Each wall is flat, endless, passes through zero and stands at right angles to its row. A trip goes straight from one point to another. Which walls does it cross, in order?
In the rows, 128 means zero.

Walls:
(1): [ 87 184 133]
(2): [149 175  99]
(3): [122  92 101]
(4): [136   7 160]
(5): [177  90 135]
Trips:
[ 79  91 166] to [141  76 172] -> 1, 5
[ 81 179 104] to [109 128 151] -> 2, 4
[151 139 143] to [183 154 118] -> none
[147 228 138] to [126 109 101] -> 3, 1, 5, 4, 2
[ 92  92 141] to [ 90 103 176] -> 1, 3
[112 148 157] to [138 190 110] -> 2
[114 142 152] to [127 182  66] -> 2

Walls:
(1): [137 135 154 123 140 117 209 161 131 151  96]
(2): [175  71 159 142 114  69  67 127  79 135  80]
(3): [ 75 126 122 137 164 161 159  95 234 136 138]
Trips:
[142 108 149 115 150 148 137  96  56 109 127] to [142  85 125 133  60 141 104  88  30 163 168] -> none
[108  51 102 137 121 182  99  29 132 188 184] to [ 79 150 109 109 177 140 160 126  79 190  88] -> 1
[134 142 180 128 140  93 182 126 135 105 133] to [164 169 174 169 107  89 119 127 151 119  94] -> 2, 3
[ 57  95 113 196  27  67  92 161 249  94 168] to [159 134 139  90 124 122 180 102  80 152  81] -> 2, 1, 3
[170 119 131 147 157 118  56 135 101 168 106] to [120 146  59 124  63  82 207 158 110  38 116] -> 1, 2
[ 62  71  94 127 150 101 150  70 125 148 128] to [183  86 156 148 113 112  22 107  75 104 158] -> 2, 3
[148  53 108 180 153 107  22 101  87 167  97] to [ 94 138  91 158 117 175 151  98 227 106 161] -> 3, 2
[ 63 136 180  91 106 118 118 201 171  77 103] to [116 176 171 163 174 109 136 160  41 144 125] -> 3, 2
[ 90  70 109 102 113 126  84 194 112  76 119] to [ 88 160 159 125 124  88 133 118 173 131  54] -> 3, 1
